Each row of a before or after table is a point. The points were changed in one or more steps. Then noise was added and the rows were shuffled. The steps act on columns, c1 being the first. Name the steps. A step turns or swaps two columns, mirrors them in a line or flattens them onto one, adds a multiple of one to another, or multiplies or shifts one. Angles are multiples of 10 degrees, from the lower column toward the higher: turns from -170 to 170, lines from 10 to 170 but not 90. Use the fewest steps. Two steps may share a column if one is a turn and the other turns, adds or multiplies; they go together, in the order done. Otherwise the lowest column goes first.

Before (11 x 3):
[[  17   33   26]
 [  -5  -22   -9]
 [  -3    1   -3]
 [  36   12   -5]
 [   6   60    6]
 [   3   14   11]
 [ -26   15  -58]
 [ -17    8    9]
 [ -13  -20  -49]
 [  -2   42  100]
 [ -53   24 -109]]
After (11 x 3):
[[ 59   6   2]
 [ -5  -7   0]
 [-19 -37 -31]
 [-82 -40 -34]
 [ -4  79  64]
 [-43 -20 -19]
 [  8  11  11]
 [ -6 -20 -15]
 [ 30  34  28]
 [-27   6   8]
 [  9  35  28]]
Steps: multiply c1 by 1.6; flatten c2 and c3 onto the line at 40 degrees

Before (13 x 8):
[[ 14 -12 -42  18   3  54  10 -33]
 [ 15 -27  37  12 -41 -34 -10  49]
 [-52  22 -41   0 -34  10  64 -16]
 [ 36 -16 -36  17  15 -51 -25 -35]
 [-33 -12  39 -29   3  28  12 -50]
 [-32 -31  11 -49  -2 -39  23   4]
 [ 45 -15 -61   8  31  29 -52 -38]
 [ 25  57  -7 -17  43  18 -35  -7]
 [-15 -37 -15  28  41  45  19  18]
 [-11 -36  16 -32  38 -35 -53  13]
 [-37  23  34 -71 -22  13  22 -48]
 [-57  30  49  11  -1  18  25 -13]
 [ 41 -28  -1 -43  24  45  52 -24]]
After (13 x 8):
[[  0  60  -1  37  31   5 -41  22]
 [ -7 -36   3 -19  46  19  41 -42]
 [ 10 -31   2 -35 -24 -67 -17 -82]
 [-41 -38   1  23  41  -2 -35 -43]
 [-21  -8  -3  -9  25  73  28  74]
 [ -7 -15  -2  34   2  48 -70  58]
 [ 60 -29  -2   5  48  19  11  60]
 [ -8  21   3 -45  56  75  43  59]
 [ 16 -12   1  21 -14  85 -38 -13]
 [-31  32  -3   7 -10  10  59  30]
 [ -1 -36  -5  45 -14 -58  25  19]
 [ 18  -6   0   9 -13  31  -5  79]
 [  4  21   3 -32 -11  24  76  28]]
Steps: turn c1 and c7 by -40 degrees; multiply c3 by 0; turn c4 and c5 by -70 degrees; multiply c8 by 2; turn c6 and c8 by 120 degrees

Before (10 x 12):
[[ 45 -30 -12 -39 -20 -55  10  -2  28 -19 -29  19]
 [  1 -48   0 -27 -20 -57 -56 -64 -26  22  31 -19]
 [  2 -28 -41  -7  15 -21  53  40  21  44 -31 -24]
 [-52  -3 -32  17  17  80  28  22  62  12 -71   9]
 [-10  -6  22   0  -5  24 -22 -36 -73  39  -6  54]
 [-29  -8 -56  20 -49  58  64  40  14  -1 -56 -21]
 [ 33 -29 -35  19 -27 -40  -6  16  43  14  25  36]
 [ 39  22   4  -8 -13 -17  -1 -53  -6  38  11 -31]
 [ 49 -16  20 -39   4 -19 -72 -16 -49   8  51 -15]
 [ -7 -57 -10  35   4  73  76   7  23  -3 -31  16]]
After (10 x 12):
[[ 52 -16  22 -38  30 -10 -74 -13 -21 -37  55   3]
 [-32  -9 -57  22 -71  63  65  27   5  12 -48 -39]
 [ 39  20   4 -10  -3 -26  -2 -36 -24  13  21 -28]
 [-54  -4 -32  15 -16  80  26  17  14  59 -67 -16]
 [ 44 -31 -13 -41 -38 -37   9  -1  20  12 -31   7]
 [  0 -48   2 -26  -2 -34 -56 -45 -21 -10  35  -8]
 [ 36 -30 -35  18 -20 -28  -7  10   9  44  11  40]
 [ -7 -60  -7  35 -12 104  78   4  11  17 -35   6]
 [ -8  -7  22   0 -19  28 -22 -28 -50 -43 -23  47]
 [  4 -27 -43  -7   3  -5  54  24 -20  43 -22 -34]]
Steps: add -0.5 times c2 to c6; turn c11 and c12 by 20 degrees; add 0.5 times c11 to c5; multiply c8 by 0.7; turn c9 and c10 by 60 degrees; multiply c9 by 0.7

Before (9 x 20):
[[-12  -7   9 -50 -23 -64  13   5 -69  34  52  56  10 -39  12 -50  33 -17
  -26  18]
 [ 42  46  24  16 -18   3  13   8  13 -28 -19   8   8  -5  18 -24  -7   6
   12  24]
 [-29  -7  11  41  26 -36  28 -70  25 -27  13  -2   6  -8 -13 -20  56  42
   27 -36]
 [ 30 -11  42  45   5 -17  24   4 -31  26 -20   6  21 -22  15  -9 -21  -5
   26   5]
 [ 20  12  -2  -5  50  23   4 -42  26 -45  38 -24 -62  16 -46  10 -28  46
   -3 -20]
 [ 29  32 -49 -16  53  20 -31 -34  20 -18  11 -31 -18 -22 -26 -20 -36  68
  -18 -27]
 [ -9 -23  -7  -3 -47 -23  11 -12 -44  35 -10  56  23 -22 -18 -27  18 -28
  -20  48]
 [ 34  39 -10  40   5  -2 -17 -16  36 -28  -4  -8 -24  37 -11  27 -49  69
   19 -54]
 [ 20 -29  16 -32 -61 -44  28   4 -12  31  12  30   8 -56  -3 -59 -24 -16
  -40  17]]
After (9 x 20):
[[  16  -43   14    9  -62  -27   27    3  -59   31   13  -40  -26  -56
    -5   65    5  -12   31   18]
 [ -10  -65    8   28  -22   -7   15    6 -121   34   52  -25   34  -36
    12   63    9  -12   55   20]
 [ -19  -35   11  -44   24   -7   25  -69   67  -28   12   27   55   -9
   -11    6    6   31   -5  -36]
 [  -5  -23   -7   -9  -49  -23   11  -12  -94   37  -11  -23   16  -20
   -17   27   23  -21   57   49]
 [  21  -17   42  -46    5  -10   25    3  -69   22  -22   25  -20  -21
    16   -9   20   -4    7    4]
 [  12   22   -3    9   50   10    4  -43   91  -44   37    0  -30   16
   -44   -7  -63   33  -23  -17]
 [  19   20  -50    7   51   31  -31  -34   48  -20    9  -18  -36  -23
   -29   25  -20   48  -29  -27]
 [  31    2   24  -24  -17   47   14    7   53  -27  -17   11   -8   -4
    16   14    9    4   10   25]
 [  24   -3  -10  -28    4   37  -16  -15   76  -27   -2   18  -50   36
    -8  -40  -24   46   -8  -52]]
Steps: multiply c1 by 0.7; swap c2 and c6; turn c4 and c16 by -160 degrees; add -1.5 times c10 to c9; swap c12 and c19; swap c13 and c17; multiply c18 by 0.7

Before (12 x 48):
[[-52  20  71   2  45   9  25  37  -3  26  -2  33  -8  -9  -9  -4 -14  -1
   26  46  21  -5   9   1  17 -25   3  18  63  23  35 -35  -8   1  13  20
  -43 -35 -12  32   6 -18  21  29 -17 -21 -35 -34]
 [ 46 -29  26 -23  35 -24 -33 -53  21  53 -18 -27   4   0  46 -36  27 -10
  -30   9 -12 -43  33  10 -29  87 -19 -47 -28 -18 -31  36 -25 -40  -2 -17
    8 -54  15 -42 -58  30  23 -44  33  62  -7  43]
 [-28   3  52  35  -7 -45 -21   0 -31 -51 -13  -3  -9  13 -52  21 -18  11
  -12 -18  -9 -21 -41  50 -16 -20  53   0  44 -18   4  34 -36   7 -37   3
  -29 -66 -21  45  37  10 -46  -7  49  22 -26  24]
 [ 52 -30 -39 -42  12 -54 -41 -52   1  67 -38 -28  19  42  12 -45  44   6
  -57 -40 -21 -67 -10  68 -10  53  28  -6 -24 -35 -23  29 -37 -30 -37  17
  -24 -56  -5  14  20  48 -14   3  65  31  -5  12]
 [-43  36  48  23  11  36  20  20  15 -20  13  39  -4   8 -32  74   8  -8
  -18  10  29  14 -11 -20  37 -17  23  14  11   5  24 -30   7  11  24   9
  -35 -27 -16  54  17 -56 -15  13 -35  -7  29 -21]
 [-24 -19  87   4 -20  53  16  23 -46 -16 -13  21 -16  14 -30  23 -24  25
   20  14  -1 -14 -22 -20  33 -23  34 -11  24  -2  43 -56 -14  -6 -13  43
  -47 -34  25  58  18 -11  -8  10   9 -10  11 -21]
 [ -1 -36 -20 -37  12 -39 -35  -8  35  53 -62 -35  43 -12  29 -38  18 -50
   -4  42  -8   1   3   2  22  30 -35 -25  27 -19  -6 -12  -3 -32 -11  14
   22 -25  10 -37 -43  18  16 -41  -7  44  17  75]
 [ -5  16  -7 -25  68  18   6  -9  14 -46  21  44 -14 -49   2 -18   0  22
  -29  49 -14  10  24   7  49  -5 -33 -13  32 -19 -16 -32  29  43  33  36
   15  24  29  29 -44 -21  13  40  -2  -2  49  27]
 [-40  42   7 -34  12   8  19   2   8 -13  28  29  -2 -14 -16  11  -6  13
   20  59 -31  10  60  22 102 -23 -17 -24   0  23   2 -45  55  21  24   3
   -7   5  20 -14 -54 -31  21  14  -4   6  26 -16]
 [-11 -20  -4  43  -6 -21 -52 -36 -36   3 -54  12 -15  20  24 -17  16  -3
  -55 -45 -59 -18 -40  61 -40   6  79  12 -40 -56 -18  46 -46  -4 -50  41
   21 -65 -20 -13  41  58 -45  10  49  31 -42  -7]
 [-45  47  26 -34  43  71  29   6   1 -14  14  17  23 -21 -47 -22   0  42
   -9  60 -13  19  34   0  58 -26  -3 -25   7  10  -9 -13  11 -16   2  15
   -8  13 -21  40 -49 -39  28  14 -51 -12  26  20]
 [  5 -36  40  39   8 -45 -37  11 -26   3 -24  28  -1   8 -23  10 -42   8
   -4 -23 -25 -56 -41  57  -1   4  58  27   4 -29  16  23 -24 -26 -50  41
  -19 -52 -17  -9  -9 -13 -53  29  -1 -38   8  -1]]
After (12 x 48):
[[ -24  -18   87  -24  -19   54   15   22  -22  -16  -12   22  -16   16
   -29   23  -24   26   21   15    0  -14  -21  -21   33  -23   33  -11
    26   -2   44  -56  -14   -6  -13   44  -46  -43   75  -54   19  -11
    -9   10   30  -11   51  -22]
 [ -29    3   53  -48   -8  -46  -20    0  -18  -51  -13   -5   -9   12
   -51   21  -19   11  -12  -18   -9  -22  -40   50  -17  -21   54    0
    43  -17    4   35  -35    7  -36    2  -28  -74  -65  -30   37   10
   -46   -8  104   22    5   24]
 [  -5   17   -8   13   68   18    8   -9   34  -47   21   44  -14  -49
     2  -17    0   21  -30   48  -14    9   24    6   50   -5  -32  -14
    31  -18  -16  -33   29   42   33   37   14   38   87  -36  -45  -21
    13   40  -45   -2   68   26]
 [  46  -28   26   36   35  -24  -32  -53   16   54  -19  -28    4    0
    46  -37   27  -10  -29    8  -11  -44   33    9  -29   86  -19  -48
   -28  -18  -31   35  -26  -39   -3  -17    7  -67   45   31  -56   30
    23  -45   71   61  -35   42]
 [ -46   48   27   19   43   70   29    5  -34  -14   14   16   24  -20
   -48  -22    1   43   -9   60  -13   19   33    1   60  -25   -4  -25
     7   10   -8  -13   12  -16    1   14   -8   21  -62  -48  -48  -38
    29   13  -69  -12   53   21]
 [ -52   19   71  -12   45    8   25   37    8   25   -2   32   -8   -9
    -9   -4  -14   -1   25   45   22   -4    9    1   16  -27    4   19
    64   21   34  -37   -8    2   14   20  -43  -36  -36  -29    5  -18
    21   30   -5  -22  -11  -35]
 [ -40   41    7   36   12    8   19    3   11  -13   28   29   -2  -13
   -17   12   -6   15   20   59  -31   10   61   21  102  -23  -17  -24
     0   24    2  -45   56   20   25    2   -7   24   60    1  -54  -32
    22   14  -86    6   16  -17]
 [ -42   37   47  -40   11   34   19   20   21  -20   14   39   -4    8
   -32   73    7   -8  -19   11   29   14  -12  -21   38  -17   23   14
    11    5   23  -29    6   11   23   10  -35  -19  -48  -43   18  -56
   -15   12  -45   -8   68  -21]
 [   4  -36   41  -34    8  -45  -37   11  -24    3  -25   29   -2    8
   -23   10  -41    8   -5  -24  -25  -55  -41   58   -1    4   58   28
     3  -29   16   24  -23  -26  -50   41  -19  -69  -51   22   -9  -13
   -52   29   35  -37    1   -2]
 [  -1  -36  -20   48   11  -39  -34   -8  -30   52  -62  -34   42  -13
    28  -38   19  -49   -4   42   -9    1    2    2   21   31  -35  -25
    26  -19   -6  -14   -3  -33  -12   14   22  -68   30   23  -44   19
    15  -41   -3   44   -9   74]
 [  52  -31  -39   34   11  -53  -41  -52  -27   68  -38  -28   20   41
    11  -44   44    7  -57  -40  -22  -66  -10   69  -10   52   27   -7
   -24  -35  -24   29  -37  -30  -37   17  -25  -83  -15  -27   20   48
   -14    4  119   31    5   11]
 [ -12  -21   -4  -36   -5  -21  -52  -35  -15    2  -54   12  -15   20
    23  -16   16   -3  -55  -45  -59  -18  -39   61  -38    7   78   12
   -41  -56  -18   44  -45   -4  -50   40   22 -104  -60   27   40   59
   -44   10  118   32  -52   -8]]
Steps: add 0.7 times c40 to c47; turn c4 and c40 by 160 degrees; add -1.5 times c13 to c9; add 0.7 times c11 to c38; add -1.5 times c33 to c45; multiply c39 by 3

Before (11 x 64):
[[-18 -16  -7  18  35 -19  -5   9 -39  35  34  -7 -25 -54 -11   8  37 -59
    6  32  21 -44  46   9 -11  -4 -35 -33 -16  44 -78  46   2  26  11  32
    3  -1  -9 -23   6  -1 -20 -43  -6 -15  18 -42 -27 -12  50 -23  10  -6
   -5   9 -67 -15  30 -80   4  16 -14 -34]
 [-30  -3   2 -21  12  50  10   4 -40  17  -7 -26 -10  13   6  22 -66 -32
   69  21  32  39  16  -1 -24 -11  43 -30  -7  -2  37  -6  -1 -16 -58 -17
  -73  39  -9   4  14  33 -18 -16  14   9  -1   6  42 -56 -73 -45   8  80
   -6  34 -19 -17  21  -4  35 -19 -51   5]
 [-31 -20 -44 -13 -13 -25  40  11 -12  39 -42  16  13  36  17  30 -27 -33
   18  21  28  26   0 -42 -19  -5  42 -68  25 -11  57  34 -45 -23 -26  10
  -66  34  17  -1  -4  34  67 -32  47 -39 -48  34  19 -34 -49  -8  16  73
  -25   4  -8   5 -10   0 -13 -33 -11  41]
 [-13 -19   9 -22  82  36  -9  17 -37  53 -10  -5  -4 -21  17 -29   8 -30
  -20   1  -2 -33  19 -21 -32  13 -49 -61 -21  53 -45  13   7  10  36 -24
   15   4 -53 -29   2 -18 -25 -15   8 -57  52  -7 -41  28  76  -2 -35 -43
   12  12 -23 -42  62 -78 -20  14 -18 -44]
 [ 11 -20  30 -23  35 -16 -12  -9 -68  56   1 -36 -18 -20 -10  -1 -33  -9
   12  -7  20 -17  49 -37  -8  40 -43 -28  -6  17 -28  28  -7 -27  24  24
    5  -8   8 -22  -2 -18 -17 -69   6  -9  44 -19 -23  26  55  10  27 -28
    7  15 -27  13  22 -81 -15  11  16 -66]
 [-40 -17   2  -4 -27  -9  51  -6 -21 -64  -9  13 -13  51 -15  24  -9 -33
   32 -32  34  55 -28  -6   9 -11   9 -75  16 -34  38  34   9 -43 -19 -29
  -69  30  22  -4  -5  26  23 -32  25 -11 -42  41  15 -38 -61 -32   1  60
   19 -26  10  29 -17  -1  40  -8 -54   4]
 [  0  32 -56   4  41  -3 -67 -12  39  33  53  -9 -84  15  52 -28 -11  27
    1  70  -8  52   0 -11  26 -41  15  22  80  17 -62  16 -14 -56  44   3
  -15 -21 -74  16  52 -29 -43  52  39  32  13  -5   5  48 -19  14  14 -21
  -14 -55  21 -10  -1 114 -26 -51  20 -12]
 [-29 -20 -34   3 -40  11  -6  29 -11  -5 -43  -6  16  25  15  19 -59 -30
   25  11  40  29 -24 -21  54 -20  48 -52 -25   9  16  10  33   4  15 -43
  -72  20  20  15   4  33  12  38  12 -15 -32  43  17 -33 -77   1 -44  84
  -38 -40   8  23 -48  11  -1 -45 -18  57]
 [  9  25 -37  45  31 -18 -13 -30  43  13  54 -19 -68 -39   9 -15 -36  -3
    4  83 -41  -2  -2  25 -40 -17  40  36  21  -1 -70  22 -43 -68 -34  11
   -6 -42 -52  52  36 -34  -3  37  34  64  -2 -67 -25  18 -54 -13  11 -30
   11 -16  54  67 -10  64 -15 -24  60  13]
 [ -1   1 -18 -56  63  26 -28  22 -38  13  -1 -43  41 -48  -2 -25 -12   0
  -30 -17  13   3  47   3 -13  32 -21   0 -28  58 -16  53 -32   2  34  11
    9  30 -26 -31 -40 -32  17 -64 -16 -40   9 -28  -7  28  58  48  22 -44
   10  14 -57  -8  57 -41  11 -30  15 -36]
 [ 25  38 -31  16  99 -26 -40 -20  59  -1  36 -10 -98 -33  -3 -93  30   6
  -21  53  13  14 -21  23  20 -14  -1  10  68 -34 -58  35   4 -74  28  -6
  -28 -16  -1  24  47 -23 -39  44  64  56  47 -80   5  12 -19   2  13 -46
  -38 -42  76  54 -36  77   5 -64  50   8]]
After (11 x 64):
[[-13 -23   9 -20  78  29  -8  21 -36  50  -8 -10  -6 -21  14 -33  36 -29
  -20   4  -3 -33  19 -16 -30   6 -51 -62 -23  53 -44  12  12   7  38  14
  -27   7 -52 -31   2 -19 -23 -11   6 -55  49   8 -42  24  78  -3 -12 -46
   11  12 -25 -27  64 -78 -17  15  12 -46]
 [-29  -2  -3 -20  12  48   5   1 -36  15  -8 -25 -13  14   3  23  39 -34
   71  24  32  39  14   2 -23  -7  45 -29  -8  -4  36 -11  -1 -13 -59  48
  -18 104  -6   4  16  37 -20 -16  13   8  -1   9  43 -60 -75  44   5  80
   -5  35 -18  49  19  -7  34 -14 -74   8]
 [-30 -18 -35   3 -40   9  -4  31  -9  -8 -42 -10  19  25  14  19   9 -32
   26  13  41  29 -28 -22  55 -23  46 -52 -23   9  22  11  32   7  18  73
    9  20  17  16   3  31  12  36  12 -12 -32 -43  16 -30 -74  16 -14  82
  -42 -42  13  63 -52  11  -2 -49 -43  58]
 [-40 -17   5  -2 -25  -9  51  -6 -16 -67 -10  12 -14  53 -14  22 -23 -30
   31 -31  33  47 -29  -5   9 -12  11 -77  20 -33  38  32   0 -44 -17  59
  -24  79  20  -3  -4  23  25 -32  28  -9 -44 -28  17 -35 -64  50   1  60
   20 -28  13  28 -18   0  40  -5 -64   3]
 [ -5   4 -17 -58  61  20 -24  21 -35  14   0 -46  42 -45  -2 -28  16   2
  -28 -12  11   2  50   1 -11  31 -20   4 -31  61 -21  57 -29   4  36 -10
   11 -41 -26 -31 -36 -36  15 -65 -16 -38   4  10 -11  26  53 -53  14 -40
   11  13 -60   6  57 -44  11 -33  14 -39]
 [ -2  30 -55   2  43  -1 -65 -10  37  33  55  -6 -83  15  54 -32  19  29
   -3  70  -5  54   3 -13  27 -38  18  16  77  13 -62  15  -6 -55  40   2
   26 -44 -77  18  51 -25 -44  52  37  33  11  -2   5  49 -15 -15   5 -16
  -13 -54  17   3   1 116 -25 -53  -2  -8]
 [-33 -20 -41 -10 -13 -27  39   9 -15  35 -37  18   7  38  16  33  12 -33
   18  20  30  21   1 -39 -17  -4  41 -68  23 -11  49  35 -56 -24 -24  21
   19  42  19   0  -6  32  67 -32  48 -40 -48 -29  20 -31 -47  22   3  73
  -21   7  -5  24 -10   1 -16 -33 -62  41]
 [ 22  39 -27  17  99 -27 -43 -21  61  -4  33 -10 -93 -32  -3 -93 -62   9
  -19  55  13  14 -17  26  20 -17  -2  10  67 -34 -57  35  18 -70  28  17
   50 -20  -4  24  44 -24 -38  45  63  55  52  76   6  11 -21 -27   9 -42
  -36 -38  74   5 -38  77  10 -63   5   7]
 [-21 -12  -7  20  38 -19  -4  10 -38  30  30  -9 -28 -52 -10   4  -9 -61
    6  34  20 -41  47   8 -10  -5 -35 -37 -20  44 -76  49  23  25  10 -30
   -5  34  -7 -26  10   2 -17 -44  -6 -13  13  46 -28 -13  54  11   8  -2
   -5   6 -66 -37  25 -80   2  17 -16 -34]
 [ 13 -20  33 -21  36 -14 -11 -11 -71  53   0 -35 -20 -17 -12  -1   6  -9
   14  -2  26 -19  47 -38  -4  43 -43 -25  -2  19 -27  29  -1 -28  20 -20
   20 -26   8 -23  -3 -22 -24 -73   6  -6  44  13 -23  19  56 -15   3 -27
    6  16 -24  34  21 -80 -13  13   1 -65]
 [  7  25 -36  47  28 -20 -15 -30  41  15  56 -18 -70 -36   5 -16 -39  -1
    2  84 -38  -1  -1  26 -41 -21  43  38  21   1 -78  21 -31 -65 -37  -4
   60 -22 -50  52  37 -39  -8  39  36  62   0  63 -23  17 -54  -9   4 -30
   12 -18  51  60 -14  64 -16 -22  20  14]]
Steps: mirror c17 and c58 in the line at 120 degrees; turn c31 and c33 by -10 degrees; turn c36 and c37 by 150 degrees; turn c37 and c63 by -60 degrees; add -1.5 times c52 to c38; turn c48 and c52 by 160 degrees; multiply c53 by 0.4
